Each row of a before or after table is a point. One or more steps were done to the points. Then noise was added and the rows were shuffled. The steps act on how far a point lies along the listed directions, d1 being the first. What was done? A step turns or swaps two directions, mirrors them in a line or flattens them onto one, adds a multiple of one to another, or multiplies one. Angles are multiples of 10 degrees, from the lower direction toward the higher: turns from -170 to 170, lines from 10 to 170 but not 90. Use the fewest steps. Two steps may share a direction if one is a turn and the other turns, adds or multiplies; they go together, in the order done. Otherwise the lowest direction goes first.

Directions:
(1): [ 27  -1 -47]
(2): [  6 -54   5]
(3): [-46  -8 -27]
Before (12 x 3):
[[ 13 -23 -12]
 [  9  -9  53]
 [ 27  10  14]
 [ 71 -23  -7]
 [ -2  -1 -35]
 [ -2 -34 -38]
 [-10   4   0]
 [ 46  23  -2]
 [  0  18 -27]
 [ 46 -19 -13]
 [-19  51 -21]
 [  9  13 -21]]
After (12 x 3):
[[  9  33  16]
 [ 13  45  12]
 [  4  10  -9]
 [  4 112 -15]
 [-29  10  15]
 [ -4 -42  52]
 [-16 -57  67]
 [-44 -33 -17]
 [ 28  10  17]
 [-30  34  41]
 [ 12 -46  22]
 [ 44 -49  19]]
Steps: turn d1 and d3 by -120 degrees; multiply d2 by 2

Directions:
(1): [ 39   2 -42  39  32  -5]
(2): [ 1 42 38 -5 51 -7]
(3): [-23  -4 -23 -18  10 -66]
(4): [-36  51 -38   3 -10  21]
Before (8 x 6):
[[  -2  -51 -107   70  -44   19]
 [ -36   50    2   19  -26   10]
 [ -17   12  -20    4  -12   16]
 [  14    7    3   25   30  -37]
 [ -49   36   -8  -16    6  -19]
 [  40  -48   20   17   12  -20]
 [   0  -31  -61    3  -24  -15]
 [  -4  -15   16  -15   19  -24]]
After (8 x 6):
[[  5  -6  26  15  10 -61]
 [-12 -39  27 -31 -42  19]
 [ -7 -18  10 -13   2 -25]
 [ 23 -13 -14  40 -16  18]
 [ 10   5   5  12  15  35]
 [-16  23 -20  19 -31  52]
 [ 30 -26  33   8  36 -20]
 [-72 -81  21 -29 -90 -11]]
Steps: turn d1 and d2 by -80 degrees; turn d3 and d4 by -140 degrees

Directions:
(1): [-31  -1 -16 -29  26  63 -25 -25  10  45  29]
(2): [19 33  7 75 -7 24 14 11 11 50 -6]
(3): [  2  -5  16 -29  -1  -2  60 -47  25  25 -51]
(4): [ 62  25  41  -9   1  12 -40 -40  27 -22  10]
(5): [-23   2 -34  11 -26  16 -44   2  45 -21 -61]
(6): [-35  61  14  -4 -35  14   0 -28 -56 -17 -10]
Before (11 x 11):
[[  8  26  30 -38 -12 -14  -6 -34 -10 -26  20]
 [-13  -2 -29  29   5  24 -31  11 -25  15  24]
 [ -1   7  -2 -13  23  14  43  -3 -12  28  18]
 [ 32   8  25  22  -9  -3   7  30 -28   0  56]
 [-10  32  -2  13 -16  24  22 -36 -10  20   3]
 [ -5  10   9  14  -1 -17  50  -8 -57  29 -12]
 [ -5  54  22   2 -29   6  -8  -8 -60 -25   4]
 [-79 -44 -14 -42   5   0  29   6 -20  37  16]
 [ -7  55  10   0 -46  28   5 -21   6  -4 -31]
 [-21  16 -37  12 -38  27 -38 -17  64 -14 -90]
 [  1   5  12   1  22   9  -3  14 -56 -20  46]]
After (11 x 11):
[[ -6  16  -5  13 -30   1  14 -39   9   8 -91]
 [-20 -10  10 -51 -15  33 -45 -59  64  -4 -40]
 [-25   3 -38  53 -34   6 -49  84 -18 -23  28]
 [  1  49  34 -18 -27  16  66 -37 -19  24  -9]
 [  6  12 -31  47   5  32 -89  29 -31 -11  60]
 [-17   9 -25 -12   4  30  20 -20  36  16 -50]
 [-46   4  -8 -32 -15 -23  29  -3 -30  -6  -2]
 [-27  48  -8  20 -35   6 -18  23 -69 -29   6]
 [-40   5 -43  34  -3  23 -74  62 -42 -49  21]
 [ 75  22  77 -30  21  -2  65 -67  -8  31  33]
 [-16  29  -3   3 -20  25  42 -49   3  28 -21]]
Steps: multiply d3 by 2.5; turn d4 and d5 by -140 degrees

Directions:
(1): [ 63 -35 -57  18   4   4 -46  33  14   7  21   2  33   0]
(2): [-32 -22 -36  16  85  -3  -6  12 -13   5 -29 -12 -41  24]
(3): [ 32 -22   0 -35 -31 -67  11  33   0   8 -20 -23 -58  -1]
(4): [ 13 -33  -7  37 -12 -12  31 -42  15  56 -57  32  14 -13]
(5): [-20 -31  -1 -44  -2  45 -36 -13  22  21 -12 -29 -17 -70]
Before (8 x 14):
[[  8  -9   7   9 -21 -11   4   2 -12  18  -1   5  -3   4]
 [-63 110  53  16  -3  27  31   9 -29 -74  68   5   2  62]
 [-21  -6 -31   1  29  21 -20  -5  -8   4 -23 -16 -25  -6]
 [ -5 -24  -5  -7  49  35 -44   1  10 -17  14 -24   8 -19]
 [-31  25  17   2  24 -39  19  47 -28 -30   4 -26 -37  51]
 [-49  10  15 -42  31 -24  34   1 -11  -1 -13 -40 -75  15]
 [ 27  13  -6   8 -39  27 -10  12  10 -26  70  18  56 -10]
 [  2 -32 -20  14  28 -30  13  -9   5  28 -32  -5 -11   6]]
After (8 x 14):
[[-45  18   9  -8  45 -28   5  54 -27 -31   2 -40 -52  44]
 [-28 -16 -42  11  52  19 -19  -5  -9  12 -35 -15 -35  -1]
 [-10 -36 -14   0  60  37 -44  -5  11  -6  -2 -24   1 -24]
 [ 36  17   8  -6 -72  34 -11   6  18 -29  82  19  69 -28]
 [-70 108  59  -9 -15  46  12  11 -23 -80  78 -10  -1  36]
 [ 10  -7  11   9 -26 -12   4   4 -11  13   5   5   0   6]
 [-59   0   4 -38  55 -23  32   1 -14   5 -28 -45 -87  16]
 [ -1 -34 -29  23  50 -36  14  -3  -1  25 -35  -5 -18  21]]
Steps: multiply d2 by 1.6; turn d4 and d5 by -20 degrees

Directions:
(1): [-68 -26  45 -16  31  31 -32 -20   2 -29 -45  42  31   9  32 -33  -6 -42
   1   3  14  44   2  31]
(2): [-23 -42 -25 -25  -7 -15 -18 -27 -41  10  -5 -24 -43  -9 -22  -5 -11 -75
   4  60  12 -21 -23 -59]
Before (14 x 24):
[[-45 -24  11 -12  -1   8 -16 -18  -8  10 -30  45  25   1  33 -20 -10 -32
  -19  -8  29   1 -12  13]
 [ 73  20 -57  -1 -32 -40   3   3 -27  68  55 -68 -52  -2 -39  21  -6  14
  -13  29  -4 -61  10 -71]
 [-21   8  31  -9   8   8  -2  17  -1 -13 -13  21  24  10   6  -9  -9  16
  -21  -5   1  17   3  36]
 [ 14  17  -7  16 -14  -9   2  15  33   5  15  10  -5 -13 -17   8 -10  30
  -12  -4 -13   6  20  -7]
 [-47 -57   1 -32   2  -5 -34 -45 -25 -27 -32 -14 -33 -22  10 -35  20 -99
    1  68  44 -10 -13 -14]
 [-59 -37  39  -1  10  27 -24 -35 -14 -15 -54   5  -6  -6  21 -26  -4 -70
    2  21  20  29  -8 -22]
 [ 51   1 -67  -8 -46 -44  -5   3 -35  34  38 -53 -71 -28 -56   9   7 -29
   -2  74  13 -71 -28 -91]
 [ 92  13 -39  32 -14 -19  29  45  28  26  54 -39 -30 -10 -15  30   8  55
    9  -3  -3 -37  -5 -16]
 [ 38  40   1  25  -7   4  33  25   3  33  21  -3  -2  -7  -8   6  29  57
   -6 -24   9   3   4  -6]
 [ 40  33 -10  23   0 -16  13  12  26 -20   6  -9   4  -2  24  22   7  73
    8 -41  -4  11  25  28]
 [ 30  -8 -39 -14 -20 -36  19 -13 -31  41  27 -70 -73 -18 -46  39 -11 -18
   10  31 -15 -56  -9 -66]
 [-41  15  67   2  23  52  -3  28  17 -45   2  34  69   0  26 -22  -1   7
    2 -20  19  67  18  75]
 [-61 -61  -1 -25  -5  -7 -28 -52 -43 -19 -28 -10 -31 -22 -10 -17   5 -86
   -1  58  33  -7 -24 -56]
 [ 46  43  23  22  16 -16  13   6  24 -27   6  24  43   0   6  13   6  48
   -3 -51 -21  22  18  56]]
After (14 x 24):
[[-40   5  44   2  21  32  -5  -2  -2   4 -28  34  22   1  19 -29  19  -2
   -6  -8  25  46   2  16]
 [-46 -25  21 -12  27   4 -34 -27   1 -44 -45  17   6   3  40 -17  -8 -22
   11   5  19  42  11  20]
 [-40 -41  -1 -32  -9   5 -12  -4 -54 -12  20 -31 -24 -21 -30 -11 -16 -97
    8  81  33   6 -23 -44]
 [ 72  29 -40  30 -44 -37  43  10   0  15  47 -48 -26 -27 -34  41  29  67
   -7 -19  -2 -48   0 -31]
 [  9 -16 -39  -6 -31 -26   8 -10 -24  38   8  -3 -20 -11  -7   8 -10 -17
  -18  10  23 -49 -20 -36]
 [ 86  25 -48  18 -40 -42  34  15   9  11  44 -59 -43 -29 -22  23  41  41
   -3   5  12 -64   6 -11]
 [ 60  84  17  42 -13   9  16  54  60  -6  22  28  50   1  16   0  28 117
  -11 -59  -5   4  26  65]
 [ -9  -8  49  19  41  42 -15  26  53 -28 -20  45  46  12  48 -19   1  23
   12 -33  13  49  12  68]
 [ 29  54  37  19  13  11  31  23  45   7   9   1  24   3  14  27   4  95
    6 -79 -31  13  36  63]
 [-27  -5  14   6   1   7 -17   3  29  -9  -9  32   6  -8  -1  -9 -16  -3
  -10   6  -7  23  18   4]
 [-21 -15   4 -22  -4  -9  -8   3 -32  -1  -6  -6 -11   0 -15  -5 -16 -27
  -19  39   7  -8 -15 -10]
 [-33 -29  30 -22  29 -11 -33 -43 -24 -38 -34  28  14  -3   7 -18 -13 -74
    0  22   5  33  -8  12]
 [ 25  59  46  22  19  26  -5  25  46  16   7  27  62  27  40 -11   3  89
  -17 -70  -7  32  52  70]
 [ 45   4 -30  24 -37 -18  26  -1 -14  28  15 -58 -51 -17 -25  25   7  -2
    2  14  -3 -37 -10 -65]]
Steps: turn d1 and d2 by 120 degrees

Directions:
(1): [-21  11  36  25 -65   6 -31 -20 -15 -30 -12  38  10   4 -39 -21  -1  15
  10  45 -31  15  17  15 -13  21  13 -12  -2  59  59 -10  56  12 -66  10
  31   4  16 -13  16  54   1  46   1 -87  -2  20]
(2): [ 15  10  -3   7  11  27 -53 -11  34  48 -22 -11 -37 -14 -14 -25 -49  35
 -22  35 -38  33  26  27  15   7 -21 -19 -66 -36   6 -31  42  54 -42 -34
  -7  42 -35  -5 -19   0  24 -33  15  56 -21 -54]
(3): [-18   3  75 -42 -12 -31  14   7 -43  21  -4 -18  22 -52  13   7  49  18
 -41 -19   4  16 -12 -13  42  32 -15   1   4  45 -26 -58 -31  22   9 -69
   3  70  -3 -21  28  50 -11 -22 -35  14  21  10]
Before (11 x 48):
[[-24 -15  46   0 -32   4  -1   0  -5 -15   9 -15  14 -18  -7 -13  18  15
   -8   4  15  -7   6  -8  30   4  23  10   1  32  -1 -22 -11  -4   3 -27
   23  12  13 -17  31  32 -29  -2  -7 -20  10  18]
 [ -4  20 -46  44  -7   7 -11 -10  11 -27  -4  30   0  36 -12 -10 -25   5
    1  14 -14 -10  14  21 -48 -10 -10   3  -1  -8  33  32  36 -12 -28  81
   -1 -48 -13   9 -20 -32 -15  31  -2 -57 -19 -15]
 [ -1  -8 -55  -3   2  12  38  -2 -12 -51  21   3 -13  40   5   5   9 -42
   44 -28  25 -29  -7 -12 -19 -39  19  17  49  -1  -2  58  -8 -49  36  65
  -22 -62  26  33  11 -22  -5  41  37 -33 -14  31]
 [  2   7  18  18 -31  29 -67 -19  11   4 -25  22 -28   0 -35 -26 -32  35
  -16  50 -46  39  41  55 -14 -10   7 -13 -55  20  37 -14  52  28 -67 -20
   33  35 -33 -12 -17  56  21  -3  14  -1 -10 -35]
 [ 10 -16  12 -42   8 -23  48  18 -35  -7  12 -17  30 -41  35  42  72  -7
   -4 -61  17  12 -39 -20  18   4  11  -5  49  39 -38  -9 -78  -8  63 -14
    1  13  16 -21  -6  -4 -16 -14 -22   3  24  21]
 [ -1  23 -38  45 -12  -5   1  24   1 -48   3  14  -5  47 -20 -14  -4 -40
   41   8   7 -12  -3  17 -16 -21  22  15  30  24  44  79  17 -48  12  39
   10 -63  49  14  -7  -9  -4  36 -15 -65  -2  37]
 [  0 -11   7  15 -20  29 -49 -30  23  47 -12 -10 -33 -13 -48 -50 -46  33
  -11  57 -45  30  38  39  -3  18 -11 -23 -44   3   5 -29  46  54 -82 -31
   -7  46  -4 -14 -20  30  21 -14  15   5 -11 -22]
 [ 30  14 -36  -3  52  36 -41   5  22  56  -9 -34 -29 -22  26  -1 -51   2
   -5 -16 -15  40   8  38  25   0 -30  -2 -47 -87 -53  -5  -6  35  -2 -25
  -31  34 -23   9 -27 -25  10 -57  10 114  -4 -64]
 [ 27   7 -64  64 -34  33 -34  -9  38 -30  -5  45 -12  66 -30 -10 -38 -18
   34  48 -13  -8   5  19 -32 -36  42  -2  -4 -16  55  59  39 -24 -17  79
   17 -72   6  20 -10 -49  -2  40  36 -47  -6   3]
 [ 23  -8 -78  16  47  13  34  -4  24 -24  13  12 -16  68  -4  24 -14 -43
   65 -15   9 -46 -37   8 -30 -42  23  15  38 -48 -13  80 -17 -54  37  70
   -8 -95   9  23 -12 -65  18  17  29  -9  10   3]
 [ -5   0   7 -58  32 -30  42  50 -29  58   5 -31  21 -32  48  29  56 -28
  -26 -51  40 -19 -23 -30  19 -16  20  24  28  -9 -59 -10 -72 -42  89 -26
  -24  21 -11 -11  -4 -26 -14 -36 -25  68   7 -19]]
After (11 x 48):
[[ -30   20   20   27  -82    8  -26    6  -24  -18  -18   53   20   20
   -39  -19   17  -14   23   47  -24   -3   19    8  -38    4   53   -1
    22   71   72   15   59  -38  -47   49   29  -28   21  -18    1   40
    -2   66    5 -108  -14   11]
 [ -22   -3   22  -39  -17  -18   48    2  -57  -34   14   -9    9   -6
    13   10   56  -27    5  -41   27  -11  -19  -22   20  -10    5   15
    54   51  -25    0  -32  -30   35    2  -13    7   25   14   39   27
   -12   27    4  -29    7   46]
 [  18  -28  -23   -9   36   26  -21  -12   32   71    3  -45  -44  -19
   -15  -31  -43   21  -20   12  -20   19   25   23   17    2  -25  -16
   -41  -50  -49  -17   -8   40  -15  -42  -37   44  -20   -6  -35  -19
    20  -57   11   84   -7  -36]
 [  -6   12   12  -23   33  -36   29   10  -27   24    2  -19   19  -27
    35   17   36   14  -55  -46   17   -7  -10   -4   10    8  -36   16
     5   -5  -44  -25  -45    4   39  -10  -21   36  -31   -5    0  -18
   -29  -29  -44   28    6  -16]
 [  17    0   37  -45   18  -35   31   21  -24   42   -2  -28   16  -32
    35   30   50    0  -52  -34   30    7  -34  -20   59   -1   -1    7
     9    2  -59  -39  -76    5   75  -61  -14   54  -19   -7   24  -16
   -22  -49  -25   70   37   -1]
 [   9   -7  -33   25  -45   16    1   -8   -4  -60    8   42   16   21
   -17   13   14  -12   54    6  -21   14  -11   10  -39  -12   42  -15
    44   49   48   40   10  -17  -14   72   27  -58   33   -7  -21    0
    -2   57   16 -100   -3   28]
 [  -7   27   48    2  -36   26  -69  -17  -24   30  -25    2   -6  -43
   -14  -21  -27   27  -19   30  -53   70   28   48   32   46  -23  -15
   -50   15    9  -49   46   63  -77  -50    8   80   -3  -24   10   73
     7  -12   -4   13    5  -32]
 [  -2  -17  -25   28    1   27   -4   -4   33  -28   19  -11   -7   20
    -8  -11  -25    2   22    4   19  -29    9   -1    1  -24   29   15
    -2  -25    2   32   -5  -28   17   29   10  -44   14    3    4  -24
   -21    3   22   -9   -6    4]
 [  25   -8  -19  -15   50   19  -22    3   23   42   -7  -29  -37  -11
    13    7  -31   13  -26  -10   -7   19   18   33    6  -34  -11   -1
   -48  -49  -43   -3  -23   11   16  -39  -11   41  -54   -2  -31   -6
    19  -62   10  111   -7  -57]
 [   1   11    4  -10   22  -36   39   43  -29   -9    9  -34    6   -5
    22    9   42  -38   -1  -41   33   -6  -24   -4   31  -11   -1   25
    28   20  -27   34  -52  -43   70  -30  -16   -2   32    4    5   -5
   -15  -17  -50   11   19   32]
 [ -23    3   76  -51   -9  -40   46   -2  -60    2    2    2   25  -26
     4   24   73   -3   -6  -23   -2   -3  -52   -6   37   28    0   13
    45   69  -32  -34  -46   -9   16  -48   12   33   13  -26   44   52
    -1    0  -34  -35   45   34]]
Steps: add -0.3 times d2 to d3; turn d1 and d3 by -160 degrees

Directions:
(1): [ 16 -15  34  31  38  54 -11 -75   0  18  -3   1 -24   1 -14 -47 -12  23
 -43   6 -42  20 -93  16  -7  25  35  67 -42   2  14  12   4  57  62  -6
  -8  16  -4 -23 -33 -22  14   2   2  31  22  30   8  -4  20  15  24 -65
 -48   3   6 -31  -5 -23 -30   6 -41 -26]
(2): [-18  30 -23 -33  -3  35  -1  12 -12  57 -58  31  27  33 -28 -19   2  61
  17 -14  57  26  21 -46 -14 -39 -10  37 -31   1 -92  18  24  -5 -24  26
 -16 -26 -10   3 -16  -1  52 -13 -13   8  26 -32  61  17  -8   1  47  18
 -22  12  62 -45 -34 -14  15 -41   0 -20]
(3): [ 19   5  26   1 -25  56  47   1 -47  25 -13  -1 -11 -49  27   9   8 -50
 -30 -64  38 -28  43  16  13  16  15 -41 -36  30  10 -54 -12   2 -30 -25
  67  11  17  14 -18 -79  15   2   1 -28 -16   4  38 -28 -50  -5  38 -53
  26  14  32  21   4 -16 -45 -22 -24 -29]
(4): [ 38 -17  -4  -8  28 -33   7  36  -5  77  12  31 -13   1  26 -21   4  -7
  27   2  34 -19  74 -22  20 -21 -16  -4   3   1  21 -31  43  11  36  10
 -16  43   4 -54 -42  51 -11 -13 -14  20   2  59 -30  -4  22  33  53 -74
 -30 -20 -14  18 -49  64  -6  -3  -2  51]
(5): [ -30  -41   32  -35   11   14   12   21   33  -25  -40   11  -19  -36
   55   22  -16   -7  -33    9  -31  -44   -5  -49   61  -33  -30   -4
  -11  -16  -11   25   23   58   25    7   11   -5   -2  -18  -43  -11
  -18 -103   41  -23   16  -59    1    6    8  -73   10   28    1  -44
  -15    5  -13   20   11   13  -34  -20]
Before (11 x 64):
[[ 17  20 -37 -11 -12 -23  34  21 -18   8  11  -9  -1  -1  -8  -6  12 -20
   12   5  42   1  46   5   8 -14 -18 -27  25 -10  -6 -15  -4 -42 -21  15
  -10   7  14  17  21   1   5  12 -12  -7  -2   9 -12 -16  -7  16  13   9
   20  10   2  14  -4  27   4   7  38  26]
 [ 54 -26   7  47   6 -60   5  -1   2 -28  82 -32 -25 -17  42  13   9 -75
   -9   7 -28 -31  25  44  30  49   1 -39  29  21  96 -47  -3  -3  25 -20
   16  45  16 -53  -9  31 -46  37 -13   7 -28  82 -77 -20   4  20 -26 -77
   -3  -6 -85  62   0  27 -32  34  13  33]
 [-12 -12  -1 -45 -25 -19  17  38  13   2  -7   4  -7   0  45  30   1 -17
   17   1  14 -33  62 -30  37 -31 -32 -40  21  -9 -24  -7   2   0 -24   5
   45   4  -3  -7  -5  11 -27 -38  21  -9  -6 -36  -8  13  -6 -33   3  25
   20 -34  -9  13   7  33  25  19   5  -5]
 [-27  -1   2 -11 -10  26  -1  10  13 -46 -15 -19   1 -12  15  20   6 -15
  -13 -20 -10 -12 -13 -13   9 -20 -19 -13  -9   5 -21  11 -10  17 -29   3
    9 -14  -8  20 -24 -15 -11 -49  22 -24  -4 -66   6  12 -21 -39 -12  55
   36  -6  13   8 -12  -8  -1   0 -16 -22]
 [ 30  -5   0  33 -18  -6  31 -10   1 -34  19 -32 -14 -12   3  12  -2 -68
   -9 -23  -9 -19  11  40  -5  44  16 -52   4   8  71 -29 -29 -19  -3 -25
   27  14  11  10  11 -45 -25  39  -5 -12 -27  28 -20 -24 -31  11 -31 -27
   28   6 -23  51  42  10 -16  16  12   6]
 [ 37   1  -9 -13   1 -19  -4  23 -17  38  18   6   5  -8  18   5  29 -34
   35 -20  40 -16  73 -13   4   7 -15 -51  21   7   2 -33  -5 -25  -4 -15
   -1   9   6  -3   5  23   5  22 -34  -9 -16  50 -31 -24 -28  33  29 -30
   15   9  -1  23  -1  18 -16  -6  14  37]
 [  2  -2   3  36  34  18 -21 -56   4  -3  13  -4  -8  19 -41 -36  -6  34
  -15  30 -42  36 -65  27 -18  32  46  86  -3  -5  14  21 -13  20  54 -16
  -29  -4  -1  -6   1  14  15  37 -15  33   6  34  -9  -1  39  25  -3  -7
  -37   0   3 -21   7 -14   0  -1  13  -3]
 [-12  -3  -3  11   1  -4 -27 -23  18  -9  11  -7  -7  25 -21 -12  -3  50
  -11  37 -37  19 -44  -8  -1   8  18  39  19 -16  -1  24  -9   6  33  -5
  -31   9 -28 -10  20  23  -9  -6  13  18   8  -4  -9  10  46  12 -43  25
  -15 -26  -2  -3   5 -11  18  -8   2   7]
 [ 39 -14  23  32 -11  26  23 -43 -27 -13  40 -34 -24 -38   7  -4   1 -78
  -37 -29 -15 -15 -17  61 -15  48  38 -51 -18  51  59 -50 -26  -5 -18 -50
   56  36  18  19   1 -76 -12  62   8 -30 -29  28 -12 -21 -40  25  -1 -66
   36  23 -11  30  41 -31 -50   8 -27 -24]
 [ 11 -24  27  15  29  -1 -25 -38  21   0  13   4 -22  21  -7 -24   1  19
  -18  34 -56  25 -79   5   5 -13  17  59 -16  -1   4  34  18  46  78  18
  -35  19  -3 -47 -20  14  12 -27   1  37  45  27 -25  -7  32   7   0 -21
  -39  -6 -15 -26 -24   0 -22  24 -34   9]
 [-26 -25 -11   0   1 -47  -9  31  55 -22  -5  15  20 -10  12  32   8   9
   36  33  11 -19  41 -28   9 -30 -37 -18  28  -8  16  16   8  -6   4  21
  -43   4 -17  -9  13  51 -29 -16   6 -10 -20   0 -28  19  23  -7  -4  43
   12 -14 -18  10 -16  33  36  10  41  28]]
After (11 x 64):
[[ -14   -8   10  -41  -40    8   32   29   -3  -11  -11   -5   -8  -19
    50   39    3  -35   -1  -21   17  -39   59  -16   38  -19  -22  -55
     9    0  -20  -20  -14   -1  -43   -8   74   -1    3   11   -1  -30
   -21  -34   26  -24  -14  -47   10    3  -28  -44    3   24   39  -25
     3   19   22   14   10   14   -3  -27]
 [  -3   -3  -13   30   50   -8  -40  -48   22    7   14    5   -2   45
   -52  -47   -9   64    5   58  -45   49  -69    9  -21   15   35  110
    10  -17    0   42    3   20   70    2  -64   -5   -9  -21    0   59
    13   31  -19   50   17   38  -23   15   65   32   -4    7  -57   -8
    -5  -34   -7    2   22    3   24   16]
 [   2   35  -26   -5  -28   48   33   -1  -18   25  -56    1   21   25
   -34   -7    0    6    5  -47   58   15   28  -13  -24   -1    8  -10
   -38   10  -45   -6   -9  -28  -41    3   15  -25    0   23   -3  -61
    42   27  -18   -9    4  -22   64   -5  -48    7   21    3    9   25
    58   -6    9  -20    1  -36    9  -30]
 [   9   15    2   -4  -31   23    0  -10  -23  -28    8  -24   13  -22
     2   27   28  -43    3  -36   15   -7   16   12  -10   32    4  -60
    11   14  -11  -19  -48  -33  -42  -31   30  -26    6   49   40  -40
    16   35  -21  -32  -23   -1    2  -28  -59    1  -11   23   49   29
    17   14   46  -42  -22   -7   10  -14]
 [  14   24  -10   -9  -10   60   14  -26  -35   56  -31    5   13   12
   -33  -30    2    7  -10  -38   51   23    4   -1  -35   -5   23    2
   -52   48  -58  -19    6  -13  -43  -13   26    1    2   20  -18  -64
    51   45   -9  -15    7  -13   59    5  -42   27   53  -37    3   36
    60  -30   -3  -47  -23  -40  -24  -45]
 [ -37  -13   -3    1  -19  -13    3   17   42  -43  -17    5   24  -23
     8   42    9    0   17   11   13  -17   24  -16    3  -19  -26  -27
    13    1    4   14  -13  -10  -22   11  -16  -12  -14   18   24    4
   -16  -10   11  -27  -23  -26   -1   12   -2  -22  -11   59   31   -1
     3    7    5   -1   25    2   33   -4]
 [  -8   -3  -11    3   12  -15  -34  -12   22   13    8    5   -3   38
   -24  -20   -2   65    2   45  -27   24  -31  -22    0   -5   10   50
    20  -20  -11   27    6    8   42    6  -48   13  -31  -24   10   47
    -7  -11    8   28   15    6  -13   17   58   21  -30   18  -30  -31
    -2   -8  -11    4   26  -11    6   21]
 [   1  -10    2  -19    6   13   10   37    2   15  -12    3   -8  -15
    35    5   11  -22    3  -28   22  -27   45  -29   25  -34  -29  -18
   -14   10   -9  -16   19   24   -9    9    6   16   -3  -14  -57   11
   -14  -59   12  -14   -4  -26   -6    7  -12  -16   34   -3   18  -17
    11   20  -48   34  -10   -8  -20    8]
 [ -33   50  -26    3  -42   49   -8  -35  -12  -48  -34  -26   41   37
   -45   14    5   39  -22  -21   17   42  -50   -1  -25   13    8   29
   -27   23  -91   29  -28  -28  -70    9   14  -64   -7   34   28  -47
    59   36  -15   -9   12  -61   71   15  -43  -28  -25   64    5   44
    42  -42   17  -93    3  -30   15  -78]
 [ -12  -19   14   14   31  -15  -51  -49   45  -32   13   -3  -11   48
   -31  -25   -3   50   -9   63  -80   46 -121    1   -8  -18   14   83
    -1  -15  -15   71   12   40   79   30  -65   -1  -13  -37    2   37
    12  -25    3   45   54    5  -29    9   49   -1  -31   29  -44   -6
   -21  -46  -14  -13    2   32  -22    6]
 [  13   23  -26   -6  -27   -2   46    9  -29  -13    9  -21   -2  -18
    -6    4   12  -39   -6  -12   37   -4   33   21    6    0   -9  -41
    17   -2    0  -23  -23  -44  -38    3   14   -1   19   36   30  -36
     7   18   -7  -22  -10   -4    1  -24  -27    4    3   15   39   19
     8   19   15    5   -8    6   33    4]]
Steps: add -0.7 times d1 to d3; turn d2 and d4 by 150 degrees
